Rows are points. To make a cloud, some directions were put in groups of two or more. Within a group, all points are equally far from the middle, so they leave a hole (a ring in 2 directions, a hollow ball in 3). The other directions are filled evenly. Then the cloud was stretched, turned, moved and blurred a little. Count the holes, and give their numbers of directions, smallest first.
(in the rows, 128 means zero)

Cloud (14 x 2):
[[104  94]
 [105  90]
 [198 101]
 [179 190]
 [103 107]
 [159 186]
 [107 128]
 [198 184]
 [187  87]
 [129  67]
 [108 132]
 [159 185]
 [156 184]
 [177 189]]
Holes: 1 (2)

Cloud, 28 rows:
[[151  81 199 110]
 [175 107  80 186]
 [ 99 119 166 192]
 [104 166  73 139]
 [ 98 179  96 120]
 [186  90 179 180]
 [ 85  44 172 155]
 [167  42 140 176]
 [152 106 124 223]
 [ 75 123 183 136]
 [179  61 119 187]
 [ 91 155  72 139]
 [178 113 171 196]
 [101  84  96  86]
 [181 143 107 105]
 [167 182 136 126]
 [175  92 124 215]
 [107  77 199 103]
 [182 151 115 105]
 [ 77  60 179 153]
 [151 189 122 127]
 [ 87 109 179  79]
 [ 73  93 187 142]
 [126 113  93 215]
 [ 83  77 195 124]
 [ 99 101 115 212]
 [ 82 165 151 111]
 [151 151  66 165]]
Holes: 2 (2, 2)

Cloud (54 x 6):
[[103 150 103  37 111  94]
 [145 101 116 183  95  64]
 [ 78 139 102  84 192 169]
 [103 198 175 152 102  83]
 [ 90  97  98 169  92  76]
 [190 112 152 106  83 115]
 [ 89 104  84  78 177 166]
 [115 153 203 103 190 131]
 [111 175 176  81  99 162]
 [ 88 138 200 115 146 172]
 [203 140 125  72 131  57]
 [181 136 201 132 174 153]
 [ 84 147 166  69  85  57]
 [ 60 125 116 175 157 189]
 [132 152 194 109 202  90]
 [137  70  93 180 145 183]
 [108 180 100 102 202 175]
 [ 84 162  75 140 131 194]
 [ 93 104  91  67 135  33]
 [185 126 104  73 134  39]
 [115 125 127 126  56 135]
 [ 60 116  71 110 152  61]
 [ 88 201  61 114 132 130]
 [158 186  90 124 182  41]
 [184 142  84 140 211 158]
 [133  51 155  87 169  85]
 [140  58 156 189 139 112]
 [105 155 178  66 135 170]
 [ 71 143  82 133 180 191]
 [104  96 104 170  87  72]
 [156 134 202 124 191  85]
 [154  98 113 217 188 125]
 [176  80 190 125 176  99]
 [124  54 159 157 125 165]
 [ 80 189  62  95 132  94]
 [197 131  67  95 164 118]
 [ 54 134  99  90 167  58]
 [152  76  76 175 197 150]
 [146 164 203 151 142  58]
 [ 86 126 182  71 160 157]
 [103 140 148 103  54 110]
 [ 72 166 182 163 120  91]
 [148 184 135  82 198 157]
 [ 68 145 202 138 131  98]
 [209 171 160  88 128  87]
 [117 126 117  37 119 134]
 [138  62  76 139 201 129]
 [150  86 167 124  97  41]
 [134 175 143 193 163 201]
 [192 157  75 180 130 130]
 [156 123 115 210 143  68]
 [194 117 137 180 129 176]
 [105 196 148 188 121  87]
 [129 223  79 160 141 130]]
Holes: 3 (2, 2, 2)

Cloud, 91 rows:
[[203 125 187 128 150 137 125 142 226]
 [103 190 152 188 148  68 140 109 185]
 [142 203 105 132 122  98  95 147  86]
 [165 162  44 155 139 155 116 162 213]
 [139 111 129  82 121 101 135 167 178]
 [102 124 123 130  82 118 114  92 212]
 [ 92 155  94 183 177 143 136 104 191]
 [ 96 186 151 135 143 102 144  86 119]
 [113 189 129  87 104 199 117 170 140]
 [110 109 130 146 113 184 174 125 163]
 [168 107 188 133 156 167 163  32 129]
 [104 183 159  85  88 131 134  88 123]
 [129 132 131 142 187 140 127 213 126]
 [105  77  86 162 109 133 183  89 151]
 [145 158 164 111 120  58 178 175  74]
 [184  99 145 143 181 136 176  85 137]
 [ 88 164 144 147  93 149 235  66 135]
 [176  63 101 130 122 159 161 139 130]
 [146 192  48 108 126 116 166  85 173]
 [193 173 141  55 180 192 114 193 117]
 [126 198 100  98 143 163 133 104 164]
 [190 187 104  94 190 163 122  95 133]
 [ 85 154  98 142 109 178 106 137  85]
 [143 192 171 159 158 132 149 158  71]
 [ 94 143 148 136 181 150 113 156 127]
 [175 118 182 112 145 156 240  61 159]
 [105 168 150 192 190 145 158 184 133]
 [137 105 113 119 190 138 124 164 117]
 [124 135 103  75 149 172 144 101  88]
 [145 108  32 137 173 117 123 143 173]
 [173 111  82  76 115 209 109 135 201]
 [ 93 174 105 130 186 116 173 101 172]
 [144 159 136 184 162 126 117 133 110]
 [186  47 112 145 130 156 204 114 169]
 [157 141 111  97 144 196  80 131 204]
 [163 144  70  83 135 137 108 203 104]
 [157 154 204 118 129 167 116 110  82]
 [174 138 147 108 153 223 115  89 103]
 [141  48  95 123 113 182 173 113 103]
 [127 198 163 150 168 111 125 112 108]
 [ 93 124  87 198 123 211 128 122 153]
 [100 183 139 163 114 192 163 111 133]
 [143 127 103 137  74 116 181 117  76]
 [128 208 149 126 103 147 192 190 118]
 [138 141  62 125  99 104 124  89 108]
 [174 120  73 123  93 147 101 116 141]
 [162 176 134 120 141  87 123  89 103]
 [147 188 127 117 186 145 128 134  83]
 [195 161  51 133 160 174  88 191 168]
 [171  77  70 193  98 155 141  77 192]
 [ 56 142 122 163 158 137 181 133 156]
 [149 213  90  95 175 148 153 146 177]
 [124 116 140 136 183 148 144 181 118]
 [121 193 170 122 148 147 183 107 118]
 [124 179 139 167 181 155 139 167  72]
 [218 119 159 100 100 206 192 106 163]
 [124 145 141 172 156  95 220 113  90]
 [168 140 132  60 144 124 166  48 136]
 [143 159 181 124 180 158 135 199 132]
 [152 151  48 150  68 164 223 153 121]
 [186 155 172 116  95 173 185 139 165]
 [159 165 135 160 157 139 176  71  92]
 [181 153  66  90 187 175  55 132 135]
 [154 153  51 150 123 177  86 105 196]
 [153 135  36 147  77 131 126 128 130]
 [137 108  73 106 144 177  89 126 204]
 [177  92 147 119 120 195 125 109 136]
 [153 168 150  66 118 192  67 148  97]
 [163 146  78  97 148 193 180  85 123]
 [ 81 185 157 108 130  81 139 102 177]
 [110 144 148 217 131 109  91  91 129]
 [147 137 165  95  81 115  89 188 176]
 [120 147 206 111 200 197 136 114 102]
 [148 147 122  53 138 146 129  51 167]
 [249 131 154  86 148 164 133 118 110]
 [129 141 109 162 129 160 132 213 135]
 [164 121 159 143 136 102 148 136 136]
 [167 133  90 160 129 143 133 172  86]
 [130 133  43  72 122 160  88 112 119]
 [107 136 144  98 104 150 130 147 183]
 [ 96 101 121 137 207 120 109 116 133]
 [ 87 164  67 125 149  73 134 150 151]
 [104 146 122  93  96 191 112 177 156]
 [131 149  82 143 173 114  87 216 128]
 [139 184 211 164 132 177 185 114 141]
 [ 83 110  49 169 148 114 164 111  92]
 [130 133 127 128  91 181  83  88  82]
 [136 179 130 182 180 184 192  98 158]
 [195 157  90 111  98 162  86  88 140]
 [102 168 122 119 104 146 215 146  68]
 [124 159 229 139 107 167 150  92 149]]
Holes: 0

Cloud (89 x 9):
[[157 114 123 146 161 120 140 168 114]
 [161  98 107  94 103 198 141 107 105]
 [129 112 197 105 148  89 107 169 162]
 [139 153 147 129 174 137  92 135 131]
 [127 140 161 177 121 104 156 103 138]
 [150  57 151 143 123  83 150  95  94]
 [123 120 146 127 154 167 154  97  86]
 [149 144 191 155 132 171 193 140 107]
 [112 132 137 130 137 138   7  98 151]
 [195 153 198 151 110 136 189 166 122]
 [152 175 170 143 123 145 156 136 149]
 [139 137 144 154 183  77  64 129 106]
 [183  92 178 142 123 225 176  85 109]
 [168  94 134 179 121 124  98  55 136]
 [173 119 145 139 192 133 150  33  98]
 [ 78 150  65 155 128 188 144  88 128]
 [110 125 164 116 153 113 106  35  67]
 [151 183 103 131 128 170 150 158 169]
 [ 70 150 123 109 146 149 107  34 190]
 [166 140 213 176  89 118  69 159 111]
 [ 43 190 136 168 159 114  43 120 115]
 [ 51 106 186 185 163 159 148  29  86]
 [170  95  72 128 159 121 130 139 150]
 [165  81 209 156 108 117  58 130 147]
 [121 107 167 212 133 133  78 133 156]
 [182 161  93  96 128 194  96 106 146]
 [ 45 148 159 175 103  95 130 136  85]
 [ 89 186 106 178 158 108 103  56  70]
 [198  76  97 124  84 192 125  64 114]
 [132  97 194 150 167 112 194 161 148]
 [ 68  89 200 153 131 132 171  68 169]
 [ 69 178  48 150 121 131  58  85 107]
 [121  51 160 148 118  59  86  41 160]
 [158  97 161 109 162 135 173  59  89]
 [104 132 118 115 106 130 134  42 145]
 [134 139 197 134 148 159 184 110 101]
 [126 167  61 129 155 134 100 101 200]
 [153 186 116 116 159 181  97 171 123]
 [ 79 119  90 132  58 183 136  64 116]
 [ 81 156 151 131 103 138 171  61 109]
 [ 62 148 156 181 181  92 115  54  83]
 [160 101 105  97 141 204 131  14 146]
 [ 51 113 134 151 132 111 101 153 112]
 [105  69  80 164 126 148 163  52 121]
 [104  59 152 163 102 183  78 121  99]
 [ 71 188 146 131 114 171 169  87 139]
 [134 104 167 116 107  74 129 100 172]
 [ 72 142 158 125 113  77 116  68 187]
 [116  96 202 187  57 124  80  41 108]
 [121 179 125 106 110 135 120 107 120]
 [127 134 158 145  96 112  79 137 143]
 [164 106 156 157 151 163  84 171 168]
 [103  98  98 213  99  98  42 101 182]
 [ 87 200  90 143 131 148 106  90 157]
 [ 71 133 115 141 171 160  84  47 136]
 [120 146 112 152 126 194 134 124 196]
 [143  85 169 136 112 155 161  45 138]
 [139 140  80 175 101 180 217 117 105]
 [ 74 153 117 112  84 126  77 108 144]
 [ 74  74 108 194 150 134  72 116 130]
 [ 71 151 149 118 160  77 113 131 147]
 [152 133 139 134 173  82  36  80 120]
 [136 127 179  85 116 105 125 126 148]
 [ 94 157 128 147  96  79  80 108 178]
 [155 115 167 116 134 162 229 110 119]
 [ 79 113 199  97 160 114  63  80 149]
 [ 81 124 149 171  79 201 104 128  88]
 [124  95 125 153 111 219 162 126  73]
 [126 125 205  87 182 118 156  95 158]
 [ 58 133 163 166 120  89  50  41 152]
 [ 69 151  85 114 159 125 102 148 118]
 [150 128  67 182 138 162 185 119 139]
 [102 118  59 121 115 117  38  91 159]
 [174 116 112 154 156 155  84  81 211]
 [116 101 135 154 106  89 125  81 168]
 [ 61 147  76 124 113 147 112 106  51]
 [106  95 136 191  59 151 105  36 123]
 [ 85 120 159 170 110  65  58 105 163]
 [ 92 115 150 167  93 148 125  47 168]
 [161 126 121 160 198 146 141 115 121]
 [ 79 111 186 192 138 140 131  89  75]
 [116 141  94 149  71 167 139 120 138]
 [ 83 141 134 183 167  83  35 123 130]
 [174 118 110 186 174 146  95 169 141]
 [ 54 134 162 179 155 149 193  89 118]
 [ 89 126 122 116  86 179  89 139 112]
 [100  88 148 161 163 126 154  33  80]
 [120 140 146 181 148  84  90  59 155]
 [ 76  94 176 168  87 107 152 124  77]]
Holes: 0

Cloud:
[[ 97 177  91 204 124 161 120 130  76]
 [123 169 121 137 145 144 165 136  91]
 [188  96 154 159 171  99 114 133 133]
 [ 91 200 148 119 150 130 122  37  88]
 [166 132 144 155  48 170  99  75 126]
 [132 137  76 139  83 117  67 231  70]
 [113 174  97 204 103 119 177 110  78]
 [159 138 138  10  76  35 172 115 112]
 [209 105 157 117 174 112 144 104 166]
 [155 214 113 168 122 112 162 115  62]
 [146 156  46 126 140 169 113 157 137]
 [ 37  69 110 127  62 105  92 123  92]
 [ 84 228 119 128 179  72 130  89  54]
 [141 112  44 134 144  54  97 170  95]
 [ 82 150 123 144 106 146 119  34  84]
 [107  74  93 142 157  88  81 190 155]
 [186 152 170 129 125  65 183  91 150]
 [ 76 182 190 140 166  86 164 126 100]
 [179 133 110 156 146 117  76 103 149]
 [108 204 110 112 183 111 135  65  70]
 [119 152 177 178 196 124 132  97  44]
 [152 134 173  75  76 169 106 135  66]
 [127  74  72 112  54 156  90 115 127]
 [142 114 123 176 140 148  38 156 124]
 [187 198 114  88 106  97 190 121  82]
 [120 129  86  44 128  91  82 107 144]
 [113 159 169 101 153 100  52 144 133]
 [175  99  82 139 125  47 111 166 120]
 [107 151 177 216 156 117 170 128  86]
 [ 88 159  48 139 125  95 120 157  39]
 [135 161 120 147  49  60 103 133 123]
 [ 85  95 155 211 124 108 126 144  38]
 [167 142 161 158 111  97  96 154 141]
 [ 76 173 120 101 143 136 108  69 120]
 [130 169  95 172  95  87  84 106  70]
 [121 170  52 132  81  75 112 155 107]
 [158 192 154 137 132 113 170 167 135]
 [119 194  87 127 175 109 107  68 107]
 [108 134 148 162 122  71 201  45  88]
 [105 123 119 112  99   7 107 121  84]
 [115 159 153 175 184 155 137 153  80]
 [175 194 133 117 169 132 168 183 161]
 [188 161  62 104 106  91 109 102 121]
 [174  79 156  89  67 178 111  68 166]
 [144 159 118 138  56 154  42 122  64]
 [111 108  95 140 128 101 170 196  81]
 [118 116  97 100 180  63 133  74  85]
 [139 144 151 172  85 111 180 136  34]
 [160 187 163 189 174  92 176 108 113]
 [106 144 171  43 120  58 160 128 122]
 [113 172  78  84 121  95  75 142 100]
 [120 156  71 131 155 152  57 120 114]
 [118  94 121 140 111 114  65  72 155]
 [108  87 145 163  90 175 125  79 170]
 [ 90 136 138 240 148 124 104 157 150]
 [180 148  91 170 140 145  67 157 135]
 [ 90  92 169 200 166 101 172 142 134]
 [136 178 161  58  97 144 144 152 131]
 [113  82  86 193  77  94 149 160 173]
 [173 159 183 141 182 149 124 117 195]
 [114 141 104 115 109  83  57 106 100]
 [200 122 174 100  95  57 145 154 124]
 [175 125 130 177  92 161 107  52 115]
 [ 88 101 223 138 102 152 147  72 170]
 [145 144 159 146 116 189 138 134  97]
 [177  81 169 152  27  86 130 143  97]
 [144 147  81  79  48 112 130 142 167]
 [133  60 121 158  20  77 101 150 125]
 [ 79 117 181  67  97  82 150 144 134]
 [182  93 130 172  79  44 161 107  89]
 [154 154 189 177  86 186 112 121  82]
 [148 184 109  28  78 112 107  75  93]
 [ 98 123 170 143  40 128  72 159  41]
 [119 192 147  84 117  77  83 137  67]
 [193 108  92  92 150 149 131  75  92]
 [102 115  58 167 104  37 162 106 119]
 [133  85 123 164 108 116 182 157 143]
 [173 190  62  65 146  92  88 151  49]
 [207 123  90 212 109 134 143 121 106]
 [161 105 125 128  96 134 160 124  66]
 [173 110 173 183 119  68 164  68  95]
 [102  44 177 167  56 118 131  93 148]
 [ 48  91  99 110 175  35 125 141 171]
 [116 114 121 133 160  60  85 103  65]
 [187 132 166 111  58  47 111 157 124]
 [ 75 145 187 114 129  34 134 129  82]
 [154 190 157 136 118 147 145  52  71]
 [148 177 174 151 113  70 163  49 140]
 [ 98 136 112 141 128 148 141 143  57]
 [121 160  45 103  86  74 105 159 114]
 [117 147 177 173 116 121 150  84 167]
 [109 175 153 124  62 176  80 168 130]
 [173 119 109 142 105  66 181 132 167]
 [ 90 123 102 230  75  53  95 138  49]
 [ 91 109 106  77 184  80 149 104 182]
 [188 117 114 151 118  50 108  93 108]
 [ 45 169  65 154 149 101 101 200 104]
 [108 196  83 108 192  16 125 151  54]
 [197 135 172 153  82 170 130 158  78]
 [127 161 139  93  39  67 193  74 110]
 [132 129  50  70 149  76 155 158 124]
 [130 146 119 156  92 121  54 115 105]
 [ 90 171 137 131  78  49 102  74 134]
 [166 140 164  58 130 114  95 132  74]
 [107 180 120 109  36 137 115 101  38]]
Holes: 1 (4)

Cloud, 89 rows:
[[185 113  92 186 148 115 111 132  88]
 [122 139  89  14 120  88 147 124 163]
 [109 109 110 139  97 142 221 152  86]
 [129 195 142 111 186  88 140 132 171]
 [125 113  71  73 131 142 155 177 171]
 [ 97  73 140 138 181  60 148 153 133]
 [ 92  87 145   7 137 130 142 155 158]
 [150 134 120 105  44  75 184 160 106]
 [ 71 203 182 100 120  81 168 132 167]
 [104  89 107 111 199 138 158 120 133]
 [117 101 156   9 152 119 127 141 164]
 [ 70 138 157  93  91 122 135 145  39]
 [ 63 137 114 155 125 154  99  69  75]
 [100 153 106  38 117  72 143  87 173]
 [ 83 142 147 149  80 112  97 174  96]
 [126 211 156  90 141 134 174 160 138]
 [196 143 156 161 143 109 131 117  79]
 [ 82  65 168 136 106 111 164 149  70]
 [ 41  70 145 120 121 138 162 138  78]
 [179 102 134 175 129 133 144  75  86]
 [101  74 166  79 170 134 158 195 130]
 [ 32 137 168  51  92 133 175 137 157]
 [141  94  83 164  82  92 128 138  85]
 [ 67  95 125  29 166 126 163 156 126]
 [152 170 131 191  83 114 117 126 143]
 [138 142 154 133 164 173  54 121 141]
 [ 90 113 123  49  44 164 136 130 116]
 [ 60 132 162 133 110 168  98  67 135]
 [147  82 156  87 171 108 201 134 146]
 [162 133 145  99  88 163 114 191 138]
 [ 19 100 142 116 121 132 161 133  72]
 [125 123 179 148 125 143 125 156 197]
 [181 116 134 131  71 163 198 134 100]
 [ 57  85 136  98 131  81 166 106  69]
 [158 195 134 128 102 147 150 181  89]
 [179 156 114  97 107 187 139  66 107]
 [158 119 107 140  92 118 127 202  73]
 [ 78  59 140 126 142  65 132 120 132]
 [152 157 178 107 148 122 130 140  62]
 [132 130 145 167  62 193 156 115  93]
 [212 182 124 124 137 107 149 126 130]
 [ 69 115 108  67 167 140  78 112 167]
 [ 67 158 134 134 174 190 135 124  91]
 [143 148 111 127 127 101  60 107 114]
 [154 199 128  74 141 126 164  90 110]
 [162 112 142 118 176 166  65  99 122]
 [164 161 127 186 118 149 177 190 114]
 [ 39 109 151  31 112 111 120 162 112]
 [137 137  65 118 132 148  90 162  71]
 [117 109 137 163 139 123 118 205  60]
 [123 172 122  57  98 155 171 180 151]
 [123 105  76  38 118 121  95 157 157]
 [188 106 161 149  89 168 134 102 118]
 [131 195 148 144 101 104 184  68  91]
 [147 142 151 167 185  70 171 113 130]
 [ 76 135 154 150  65 174 115  93 122]
 [138 103  76 134 137 116 180 147 174]
 [105 160 122 180  96 196 156  91  82]
 [139 206 122 147 184 123 141 143 130]
 [156 171  86  68 156  89 140 123 161]
 [126 156 197 117 144  96 178 188 178]
 [168 109 147  86  90 170 118 177 135]
 [150 126 152  87  85 195 122 138 152]
 [ 82 148  90  84 165 103 151 151  73]
 [128 174 140 178 141 112  84 103  79]
 [139 153 181 169 121 111 181 173  65]
 [ 76 106  75 116  97 168  98 102  77]
 [109 146 151 140 185 150 154 156 189]
 [170 163 122  97 162  84 155 125  82]
 [132 134 114 133 112 197  86 153 157]
 [106  90 102  95  63  65 124 133 121]
 [ 87 117 158 187 140 102  88 138 143]
 [ 91 141 101  71  89 115 200 125  58]
 [128 129 138  84 130 160 151  59  64]
 [ 96 217 115 119 107 120 165  86 141]
 [ 80  86 138 136 134 115 110  58 109]
 [145  86 160  82  74 129 178 148 180]
 [109 117 108  66  83  42 173 111 163]
 [211 118  91 101 148 120 172 141 127]
 [ 93 128 166  34  93 139 103 138 113]
 [153 183 141 106  77 134 127 180 132]
 [119 120  54 116  87 166 167 132 131]
 [205 103  93 101 121 146 119 107 169]
 [102 128 127  78 114 163 104 192 167]
 [ 65 131 160 146  79 160 110  88 140]
 [120 170  66 129 136 174 113  99  83]
 [129 157 133  59  67 121 116  66 135]
 [135  82  76 157 119 164 158 135  72]
 [116 161 139 204 160  94 180 114 124]]
Holes: 3 (3, 3, 3)
